Each row is a point. Two turns around zero, p and q, are shown by what they do to some points. Where does a point land after both, in the order given? Backwards means that the second turn is done in reverse. Each puzzle has new turns, and all numbers are rounded.
In the rows, 128 means zero.

Turn p:
[107 157 128] => [103 129 153]
[131 148  78] => [ 94  88 116]
[136 149 177] => [121 181 137]
[138  58 129] => [194 115 105]
Turn q:
[120 166 109] => [108 164 115]
[160 151 116] => [133 140  89]
[148  98  94] => [107  89 105]
[119 157 137] => [132 159 131]
[ 93  67 184] => [161  87 201]
Where do these land?
p, then q: [104 121 111] => [145 106 139]
p, then q backwards: [ 83 178 159] => [ 54 136 130]
p, then q: [146 136 114] => [105 124 133]
p, then q backwards: [180  77 128] => [197 148 139]

Turn p:
[127 115 139 172] => [145 152 139 163]
[ 96 100  91 164] => [124 158 187 136]
[133 162 184 145] => [152 153  72 144]
[124 115 158 105] => [159 113 115 112]
[ 91 149  91  59] => [ 95 115 134  47]
[152 128  74 104] => [ 79  94 149 121]
[174 125 158 146] => [142 110 101 174]
Turn q:
[112 120 108  86] => [148 114 165 106]
[114 159  85  89] => [119 139 178  85]
[ 85 143 106 120] => [110 127 176 133]
[168  95 122 172] => [110  97  70 128]
[178 123 191 180] => [134 152  43 165]
[111 128 155 121] => [146 138 137 152]
Where do these land?
q, then p backwards: [115  47 133 138] => [192  90 153 103]
q, then p: [147 151 112 156] => [114 148 139  93]
q, then p: [ 92 187 136 126] => [136 174  77 122]
p, then q: [174 123  90  97] => [144  77 144 166]
q, then p: [112 131 169 122] => [115 140 111 165]

Turn p:
[ 94 162 147 103 102 166  96 133] => [178 145 133 132 155 166 166 124]
[103 139 188 133  56 138  92 108] => [204 121 123 106  91 174 163 149]
[107 137 124 133 150  80 136 154] => [132 108 148 141 138  74 131 139]
[130 124 144 129 188 110 133 123] => [107 155 169 127 124  95 114 135]
[120 165  99 118  86 133 123  77] => [125  95 122  92 132 161 175  95]
[197  72  74 114 169 104 198 188] => [ 44 128  80 198 122  69  67 110]
[147 134 135 104 168 108 168 116] => [ 84 141 158 151 107 104 136 112]
[175 136 121 115 165  90 104 138] => [102 165 112 113 124  70 140 127]
[ 98  71 111 146  99 170 112 121] => [162 111 112 114 138 173  69 114]
[109 141 137 184  96 182 119 121] => [143 110 124 107 147 194 122 173]
Turn q:
[121  99 176 162 100 128  84  81] => [ 88 134 158  89 137 119 142 198]
[159 169 102  94 132 183 156  83] => [200 170 118 151 140  89  97 138]
[141 142  92 144 116 115 111 151] => [118 137 122 159 105 163 118 127]
[143 100 168  98  75  90 144 168] => [123  72 184 152 113 124 178 118]
[151 144 145 130 152 185 163 136] => [163 162  99 122 112  84 152 112]
[163  89  84  92 142 112  66 149] => [136 150 186 113 102 193 100 100]
[ 85  97 144 177 154 136 171 144] => [ 81 132  85 110 160 109 168  98]
[ 76 138 149  95 124  95 109 150] => [104  63 137 115 119 122  99 113]
[110 169  70 125 153 148 174  91] => [161 153  74 160 174 116  85 116]
[ 93 115 104 166 109  88  84 171] => [ 52 110 128 141 106 176 116 123]
[167 146 173 125 150 129 144  85] => [182 125 116  98 137 115 154 167]
Where do these land?
q, then p: [191 144  78  89  93 143 158 104] => [ 84 152 104 101 109 130 144 210]
p, then q backwards: [132 154 188 111 140 112 114 170] => [181 139 137 141  90 167 147 108]
p, then q: [122 182 165 154 102 134 163 170] => [ 97 144  99 149 111 122 190  83]
q, then p: [126 116 124 130 139 176 128 121] => [125 124 138 119 129 108 173 124]
p, then q backwards: [141  84 121 168 120  88  89 112] => [103 165 166 109 168 153  94 116]
p, then q: [101  69  70 124 157 125 155 110] => [103 131 158  62 147 144  92 168]
q, then p backwards: [103 176 132 196 145 109 124  95] => [183 132 108 181  99 149 118 168]
p, then q: [115 100 186 130 152  93 103  84] => [154  79 172 144  93 110 142 168]
p, then q: [104 134 119 103  63 141  94 180] => [167 195 113 147 137 175 152 116]
q, then p: [144 121  98  75 169 159 151 136] => [ 92 156 124  77  96 132 164 116]

Turn p:
[165 175 154 137 105 141 150  96 140] => [151 102 127 190 153 113 109 108 128]
[125 121 134 144 113  90 178  92 145] => [133 137 156 171 157 126 171 142 105]
[ 77 109 143 105 166 127  61 102 112] => [134 152  96  57 161 124 100 172 122]
[ 57  63 168 127 150 140 115 170  99] => [162 142 108  29 111 131 170 126 102]
[184 116 119 134 124 128 150 125 183] => [115 145 176 169 133 150 111  88 121]
[ 61 116 101 101 163 195 124 165 109] => [127 104  75  66  79 180 122 144  99]
[189 128 103 139 110  82 156  87 111] => [ 89 117 183 180 144  86 135 141 129]
[142 142 106 150  72 123 110 115 142] => [139 113 157 156 137 139 125 140 182]
[ 92 107 138 139 177 178  85 173  79] => [118 102  78  33 110 130 122 108 125]
[170 199 104 148 122  92 143 143 163] => [ 93 146 113 210 129 128 129 103 169]
[146 132 138  85 104 112 137 141 124] => [147 147 140 149  93 102 116 135 125]
Turn q:
[150 175 105 159 118 118 170  97  96] => [ 57 162 128  91 123 107 130 123 119]
[131  86 145  95 167 164 145 117 178] => [173  91  97 127  86 166 146 104 106]
[ 89 140 110 113  85 166 118 175 161] => [180 135 127 109 169 143 102 173  93]
[101 153 140 159  97 106 169  72 184] => [132 163  93 112  78  62 127 143  83]
[155 169 158 139 175 105  95 165  83] => [ 98  96 179 114 132 126 142 146 201]
[158 120  88 124 159 138  92  93 118] => [ 98 107 161 154 132 143 164  99 100]
[ 88 127 155  71  95 108 105 123  79] => [115 102 122 175 144 121  50 143 144]
[153 166 135 124  93  65 138 139 168] => [123 182 139 140  84 116 128 190 137]
[164  72 139 158 148 166  98 169  93] => [160 124 161 122 166 162 146  66 173]
[ 90  71 105 137 144 142 149 128 119] => [144 119  73 139 164 132 144  93 122]
Where do these land?
q, then p: [ 91 122  66 134  62 168 149 165 121] => [ 60 114  60 108 113 103  81 124 115]
q, then p: [ 64 101  96 175  72 125 155 162 116] => [ 33 154  81 151 131 117 101 131 130]
q, then p: [ 86 115  82 102  97 135 141 164 137] => [ 67 106  97 105 103 132 110 104 133]
p, then q: [109 123 117 127  63 133 102 181 145] => [167 169 149 107  83 151 113 139  90]
q, then p: [128 157 173  93 172 115 141 120 120] => [164 148 172 104 107 164 138 140 146]
p, then q backwards: [154 144 125 118 184  74  95 133 118] => [118 149 113 162  92  92 165 105  85]
p, then q: [199 161 153 121 182  82 154 127 163] => [ 74 108 137 123 139  30 150 133 127]
p, then q: [171 149 174 134 174 129 121 144 108] => [ 80 118 124 182 123  92 145 130 111]
q, then p backwards: [109  62 117 116  77 133 141 144 125] => [122 170 172 113 141 135 120 118 189]
p, then q: [149 159 157 129 130 119 114  49 115] => [125 103 141 152 138 119 195 126 182]
p, then q: [115 122 147 150 161 162 106  73 162] => [115  58 146 127 138 156 158 100 132]
q, then p: [161 122 130 135 161 161 117  73 107] => [167 108 150 117 162 117 141 171  95]
